Each row of a before or after table is a point. One or more steps were done to the points. Then noise was added and the rows were shuffled. The steps act on how far a point lies along the listed directions, d1 being the first. What was done? A step turns or swaps two directions, mirrors them in a line or flattens them onto one, adds a multiple of one to another, or multiplies one. Angles are multiples of 10 degrees, from the lower direction toward the higher: turns from -170 to 170, lines from 10 to 170 but not 90. Use the fewest steps. Two steps may share a direction if one is a turn and the other turns, adds or multiplies; they go together, in the order done. Otherwise the lowest direction goes first.
In the rows, zero is written as 128.

Directions:
(1): [140  73 139]
(2): [158 124  79]
Before (8 x 3)
[[105 162 121]
 [ 73 148 214]
 [ 95 199 154]
 [152  90 122]
 [117 155 158]
 [125 114 110]
 [137  95 147]
 [133 127  98]]
After (8 x 3)
[[ 92 174 180]
 [ 99 223 120]
 [161 108 101]
 [ 91 136 155]
 [121  97 134]
 [152 138  97]
 [118 162 141]
 [127 109 118]]
Steps: swap d1 and d2

Directions:
(1): [151 144 141 160  64 107]
(2): [146 151 182  93 121 166]
(3): [165 142 118  82 136  76]
(4): [191 103 131 159 156 142]
(5): [142  92  90  94  89 160]
Before (14 x 6)
[[109 146 142 113  99 143]
 [112 111 137  89 104 182]
 [134 126 123  68 133 138]
 [175 138 142 147 106 123]
 [172 135 150 127 112 106]
 [168 135 130 143 146  85]
 [151 148 149 105 167 124]
 [127 126 110 129 122 141]
 [129 123 146  86 101 185]
 [129 128 141  72 114 176]
 [175 129 139 131 141  82]
 [120 142 156  83  86 176]
 [136 120 143  72 104 127]
 [163 119 134  75 149 127]]
After (14 x 6)
[[178 158 169 121 133 123]
 [108 157 179  50  94 198]
 [119 145 163  46 105 188]
 [193 139 134 176 105  68]
 [143 139 165  75  63 123]
 [204 141 149 167  88  62]
 [117 126 108 123 128 140]
 [141 146 140  75  88 132]
 [111 135 164  51 111 206]
 [179 138 157  93  88 119]
 [ 88 119 146  54 123 200]
 [105 148 148  97 109 153]
 [180 146 151 151  90 125]
 [191 146 166 142  75  98]]
Steps: add 1.5 times d3 to d1; multiply d2 by 1.6; add -0.5 times d5 to d4

Directions:
(1): [102  60 143 142 106 178 113 113 154]
(2): [130  71 150 114 168  69 149 108 123]
Before (14 x 9)
[[130 182 113 129 111 158 130 148 150]
 [133 145 104 147 104 178 118 136 126]
 [108 130 107 144  79 214  98 144 147]
 [150 188 112 139 132 129 129 144 126]
 [131 134 135 125 109 143 120 134 135]
 [ 98  80 142 150  80 196  95 111 161]
 [133 134 148 112 143  92 129 118 134]
 [111 115 124 123 127 136 129 119 155]
 [142 173 113 126  98 158 128 137 116]
 [138 167 135 111 131 108 144 133 108]
 [103  71 145 127 131 142 113 111 148]
 [ 99 101 115 145  70 231  77 124 164]
 [ 97  99 129 127 112 144 117 108 150]
 [118 176 124 132  88 189 110 156 145]]
After (14 x 9)
[[146 203 126 106 142  90 143 155 113]
 [154 173 102 131 139 113 139 138 103]
 [149 221  89 119 124 121 127 161 106]
 [134 219 105 140  84 164 101 146 126]
 [149 129 134 128 167  81 147 123 125]
 [153 155 126 110 140  91 150 126 101]
 [144 165 124 111 154  86 156 140 135]
 [127 105 154 111 141 101 148 116 117]
 [150 248  79 121 104 146 103 158 113]
 [139 148 133 120 121 121 127 136 126]
 [109 161 112 128 103 149 113 126 138]
 [117 102 154 123 127 126 119 112 149]
 [117 146 114 125 121 141 127 128 151]
 [110 149 118 136 102 179  99 136 143]]
Steps: turn d1 and d2 by -90 degrees

Directions:
(1): [188 117 144 104 135 106 177  98 114 178  88 149]
(2): [165 141 205 125 119 145 118 122 191 122 159 114]
Before (12 x 12)
[[171 131 198 125 128 131 106 115 184 134 149 127]
 [182 128 170  98 129 120 169 112 157 144 130 136]
 [153 135 167 135 125 135 120 114 170 135 147 117]
 [207 139 205 113 126 117 145  98 164 160 129 145]
 [120 130 119 120 131 135 139 140 116 122 110 137]
 [155 101 117 107 134 126 168 111 101 150 106 152]
 [165 111 110 113 133 105 181  95  72 177  73 148]
 [163 122 127 119 130 133 144 137 125 139 109 137]
 [207 149 249 105 126 144 117 102 223 147 153 112]
 [171 136 200 122 123 133 125 114 177 140 160 129]
 [189 131 172 121 130 137 148 107 134 149 139 139]
 [146 138 115 117 125 128 136 129 105 134 106 124]]
After (12 x 12)
[[ 63 129  76 149 130 128  95 150 101 103 153 130]
 [135 131 133 133 125 149 114 152 146 109 138 121]
 [ 97 138 113 152 127 155  95 147 119  91 172 122]
 [ 15 138  34 154 137 138  59 168  93  77 144 112]
 [133 122 167 126 122 160 117 132 164 102 165 122]
 [138 133 146 116 128 139 139 136 138 124 119 133]
 [ 60 148 101 160 123 139  65 160 128  74 172 121]
 [141 145 204 141 111 161 101 127 186 101 172  98]
 [148 147 145 122 118 143 119 134 137 119 131 111]
 [ 80 138 109 132 125 142 106 155 145  78 168 115]
 [ 88 128  81 149 131 129 108 134 113 119 134 122]
 [ 68 121  71 149 137 123  82 148 103 101 135 132]]
Steps: turn d1 and d2 by 140 degrees

Directions:
(1): [ 68 158 108  44 102 128 127 138 139 158  96 134  94 101 119 141 122 177]
(2): [118 172 113 191  38 120 137 181 144 133 104 109 145 135 106 125 142 127]
(3): [ 96 151 135 115  94 163  96  80  79 145 144 122 150  96 104 149 125  46]
Before (13 x 18)
[[111 139 124  99 111 137 129 109 124 118 109 134 123 129 124 144 136 128]
 [102 116 132  82 147 151 112  82 105 127 147 136 123 124 115 140 124 108]
 [ 73 200 100  98  44 148 112 157 136 160  83 116  95 109 109 143 126 152]
 [ 92 136 117  92 109 159 101  88 101 145 134 130 131  93 115 153 124  98]
 [137 122 147 122 150 122 134 122 150 129 139 142 125 126 141 124 116 157]
 [ 79 159 116  78  65 129 125 153 121 158 116 113 120 116 106 150 129 131]
 [135 142 142 141 100 144 113 119 109 126 147 130 156 132 115 133 132  80]
 [106 135 135 110 128 156  90  71  86 136 151 127 140 108 110 153 122  47]
 [ 83 163 121  62  89 139 128 144 142 148 115 129 126  93 127 148 135 148]
 [127 128 119 139 136 140 130 113 119 131 130 116 137 123 126 117 125 104]
 [ 73 179  99  75  60  98 140 181 166 151  94 137  94 112 112 124 125 211]
 [113 140 122 107 138 118 122 136 116 125 136 143 121 120 131 128 125 140]
 [123 156 110 116 104 122 130 157 136 123 114 118 128 115 132 138 124 139]]
After (13 x 18)
[[125 139 151 132 123 138 119 102 122 135 147 135 146 116 127 134 118 104]
 [185  97 147 169 164 121 145 148 153  98 153 129 156 145 157 120 139 130]
 [134 129 130 136 150 117 120 128 110 115 147 139 134 131 135 124 127 119]
 [128  93 134  92 185 135 129  98 126 111 145 141 115 146 131 131 127 143]
 [201 117 128 223 150 118 141 171 163  94 129 120 122 183 154 102 132 154]
 [181  94 136 169 150 103 151 168 148 110 145 117 137 173 144 116 134 146]
 [199 116 145 250 122 100 140 152 136  88 169 126 167 166 132  97 138  99]
 [151 115 133 132 141 126 139 114 134  98 116 135 128 150 133 130 138 134]
 [121 135 126  85 127 119 137 153 150 132 120 140 115 139 130 129 127 178]
 [154  88 123 116 184 124 133 125 151 113 132 140 112 138 154 126 127 172]
 [120  99 120  63 193 110 126 125 156 124 122 146  88 138 147 131 118 185]
 [157 135 118 162 125 117 130 153 134 110 130 119 141 132 138 133 126 123]
 [115 129 110 111 137 133 137 126 137 136 114 120 119 125 132 116 121 139]]
Steps: turn d1 and d3 by -160 degrees; turn d2 and d3 by -30 degrees

Directions:
(1): [184 163 148 129 131  98  51 143 158 181  83 100 137 128 149 109  69 149
 132 174 102 121 139 122]
(2): [186 164 117 109  94 155 105 131 102 156 144 154  56  70 115 162 148 120
 167 104 120 170 100 163]
Before (13 x 24)
[[ 56  95 133 148 142 139 185 111 131  87 154 144 138 144 119 155 169  98
   99 125 177 110 134 134]
 [178 153 132 120 135  86  71 128 133 173 125 114 134 138 143 129  80 126
  141 141 107 111 125 140]
 [186 169 135 135 130 111  47 139 164 185  82  92 133 110 144 110  77 146
  122 180  88 109 161 126]
 [124 127 159 144 166  92 110 115 172 111  87  90 202 182 145  64  69 147
  106 188 128  84 166  91]
 [ 44  79 112 134 152 127 205 115  96  75 151 138 167 133 108 139 206 116
  105 110 144 130 103 109]
 [211 178 154 117 150  90   7 154 169 210  84  94 129 112 166  84  62 124
  134 200  91 132 119 136]
 [156 132 127 151 117 114 108 117 132 142 139 119 117 132 121 129 122 147
  126 144 108 104 128 133]
 [ 30  71 134 150 180  88 201 108 154  74 116 104 232 214 147  87 107 124
   74 176 146  89 165  81]
 [ 99  94 118 142 132 127 141 134 129 114 128 134 137 155 121 104 133 128
  124 123 135 108 121 111]
 [137 142 162 129 152 102  64 142 172 159  68  91 170 167 138  79  42 145
   94 198 102 106 147  98]
 [ 74 109 146 117 148 127 173 115 130  95 151 141 159 151 141 129 133 110
  114 126 142 119 130 128]
 [ 71  96 116 125 164 110 136 143 148  94 140  94 176 153 128 121 131 126
   99 120 159 102 155 116]
 [148 137 143 121 130 130  92 143 132 144 113 104 134 140 128 123  91 111
  133 147 113 107 123 134]]
After (13 x 24)
[[121 109 122 154 124 120 144 111 128 116 154 124 130 144 115 128 140 140
  117 131 119  98 130 128]
 [149 146 128 118 148  97  58 158 162 154 108  83 148 124 140 120  90 141
  123 149 132 117 150 127]
 [119 121 158 146 166  92 118 112 170 104  90  91 205 185 143  62  72 146
  103 185 130  82 166  90]
 [203 176 136 117 121 102  48 145 121 195  88 115 109  73 133 140 122 145
  151 165  91 159  94 134]
 [ 13  54 123 138 188 123 204 117 135  57 162 123 201 186 137  84 167  88
   77 130 158  95 130 104]
 [ 99 105 136 125 139 138 143 133 124 107 135 111 152 158 121 123 118 101
  119 129 130  98 126 126]
 [ 43  82 113 150 157 135 187 111 139  77 137 113 184 162 123 110 153 120
   82 129 136  81 168 103]
 [ 84  95 117 131 154 101 165 111 117 101 163 127 170 172 129 130 131 107
  115 108 140  94 132 124]
 [181 163 157 135 152  64  53 137 178 190  55  81 178 158 170  88  28 150
  118 229  96 117 157 104]
 [ 52  89 147 139 169 116 149 126 159  93 101 104 202 198 125  78  87 128
   69 167 130  90 152  83]
 [160 161 158 107 132 113  88 131 143 159 116 129 129 119 154 128  88 128
  139 157 112 134 125 143]
 [181 172 153 134 120 120  61 135 152 183 102 126  92  99 138 154 103 120
  137 169 135 134 126 152]
 [149 124 125 137 123 119  92 143 136 152 107 128 119 136 127 103 106 137
  139 140 119 117 119 119]]
Steps: mirror d1 and d2 in the line at 120 degrees

Directions:
(1): [124  87  97 172 173 163 170  99 101 129 107 104 158 170 156 166  94 174
 130  33 159 129 153 127 157 106 199 130 195 112 174 106 136 138 138  97
  91 116 153 152 133 167 133 125 167 118 129 146]
(2): [142 178 131 115 153 106 128  64 133 136  70  77 169 139 137 129 167 134
  76 128 149 144 146  63 175 130  94 133  79 156 102 129 104 129 117 118
 110 155 135 147 211  83 149  79 183 142 172 150]
Before (12 x 48)
[[138 149 133 123 126 121 120 101 132 123 100 114 142 123 136 129 156 125
  114 132 134 134 126 103 150 123 115 127 104 130 110 141 103 135 129 126
  127 147 130 128 154 109 141 104 154 132 152 131]
 [134 157 119 126 145 115 129  70 127 141  91  95 154 142 140 129 142 141
   90 121 136 138 151  92 167 126 114 132  98 154 118 138 124 115 117 111
  106 142 141 143 192 112 141  89 183 132 153 142]
 [130 138 128 124 106 109 128 138 125 131 135 132 110 118 120 118 150 106
  132 154 131 120 120 118 121 133 113 113 106 125 117 146 125 129 127 133
  141 141 126 120 124 116 113 126 118 147 111 120]
 [120 113 113 131 123 134 142 149 122 129 153 135 126 120 118 138 107 125
  148 109 130 112 121 151 118 139 156 135 152 112 152 115 137 136 137 121
  132 119 119 135 102 144 115 137 111 122 106 122]
 [129 166 151 123 118 119 116 113 136 129 124 120 141 108 116 134 149 110
   97 151 126 138 130 111 139 128 107 126  94 132 120 134 123 128 142 135
  135 147 117 138 158 118 127 121 132 136 144 146]
 [125 142 135 112 117  97 109 129 136 130 140 141 123 116 113 105 130 113
  134 157 113 117 115 130 114 133 109 136 101 142 108 130 132 134 119 159
  125 131 109 120 132 120 125 145 105 125 129 116]
 [143 134 108 138 150 124 137 110 133 127 112 125 150 148 138 138 120 154
  129 110 126 136 136 126 146 124 143 135 131 143 125 133 117 144 125 113
  122 135 135 132 161 125 128 105 147 126 139 131]
 [133 138 112 115 135 119 118 107 131 131 115 118 148 125 122 129 140 115
  118 142 133 133 135 111 135 130 119 132 115 139 106 132 123 134 135 131
  123 140 134 137 152 119 114 111 143 131 145 116]
 [114 145 124 131 146 115 124 102 119 140 103 102 150 128 130 136 133 138
  109 120 127 137 140  97 143 127 117 118 119 137 123 127 104 131 120 130
  120 141 123 124 147 118 128 114 159 148 139 146]
 [125  81 117 145 106 156 137 175 109 125 153 149 105 142 124 151  71 146
  172  90 128 121 132 170 119 124 169 126 190 102 164 125 142 129 130 122
  127 114 128 120  60 181 119 154 109 116  95 118]
 [109 135 145 124 114 118 124 152 141 123 150 155 111 108 127 124 130 118
  126 138 123 118 106 148 111 109 131 139 131 132 130 147 135 123 135 138
  136 138 112 119 102 131 119 141  96 142 108 124]
 [141  96 100 182 197 147 181  50 105 126  68  69 177 182 163 171 108 190
   99   7 165 123 155 107 172 106 191 121 194 112 188  93 118 142 126  86
   69 121 156 167 167 148 150  96 199 118 144 168]]
After (12 x 48)
[[126 108 101 135 141 138 133 119 120 128 128 127 143 136 128 140 116 129
  137 110 136 128 137 133 130 123 154 131 154 125 130 124 133 137 142 125
  116 127 140 137 127 147 109 126 137 123 131 115]
 [130 105 117 149 136 148 140 118 117 119 118 126 137 137 146 147 122 144
  140  88 140 127 129 134 141 112 166 126 158 110 144 129 116 137 139 116
  117 129 139 130 116 148 134 126 145 119 132 129]
 [118 113 125 131 124 115 122 141 124 128 152 149 120 127 120 116 106 125
  151 126 116 111 117 151 108 125 144 135 139 128 132 123 142 136 126 152
  119 118 114 123 107 146 120 161  99 116 115 113]
 [111 141 148 121 113 115 121 150 143 124 148 153 111 105 127 122 134 116
  122 144 122 119 105 144 111 110 125 139 124 134 125 149 133 122 134 138
  138 141 109 119 107 127 120 138  97 143 111 124]
 [119 118 133 155 128 149 139 132 119 127 143 134 134 125 127 154 109 131
  126 101 131 131 134 144 130 116 163 126 155 109 158 121 140 135 153 123
  126 127 127 141 117 163 118 146 123 124 121 144]
 [143 134 109 139 150 125 136 110 134 126 113 125 149 148 138 138 119 154
  129 110 126 136 137 127 146 124 143 137 131 143 126 133 116 144 126 111
  124 135 135 132 161 126 129 105 146 125 138 130]
 [125 114 118 140 111 124 141 147 116 129 145 138 107 127 126 128 129 117
  146 129 134 115 123 134 117 127 141 113 138 113 136 139 135 132 133 128
  135 131 131 122 104 138 108 138 114 140 100 118]
 [110 118 113 148 152 131 136 113 109 138 112 109 146 137 136 147 112 150
  125  94 130 133 142 116 138 120 148 116 154 125 145 120 113 133 126 124
  115 130 128 126 124 143 123 126 155 141 126 145]
 [154 165 126 138 181 104 148  23 129 132  40  49 185 159 148 143 163 160
   59  79 157 134 149  60 187 124 111 123 106 146 133 111  93 135 110 102
   83 151 143 162 227  84 163  61 212 136 176 170]
 [129 159 130 103 113 105 121 132 138 132 134 123 133 106 109 120 143 106
  121 156 124 120 118 120 127 150 104 137  96 135 117 127 121 130 127 131
  142 138 109 132 140 101 123 115 119 135 128 125]
 [124 106 101 159 158 146 154  89 110 137 111 110 147 159 152 149 101 163
  120  68 141 130 156 127 157 113 173 130 163 128 158 125 142 119 128 100
   95 121 151 146 149 158 132 114 174 118 129 141]
 [144 178 155  83  84  96  91 138 144 132 113 121 118 108 104 110 149 103
  113 191 119 137 123 101 138 149  55 129  66 151  87 149 109 121 108 144
  146 156 108 114 144  90 135 104 126 142 141 122]]
Steps: swap d1 and d2
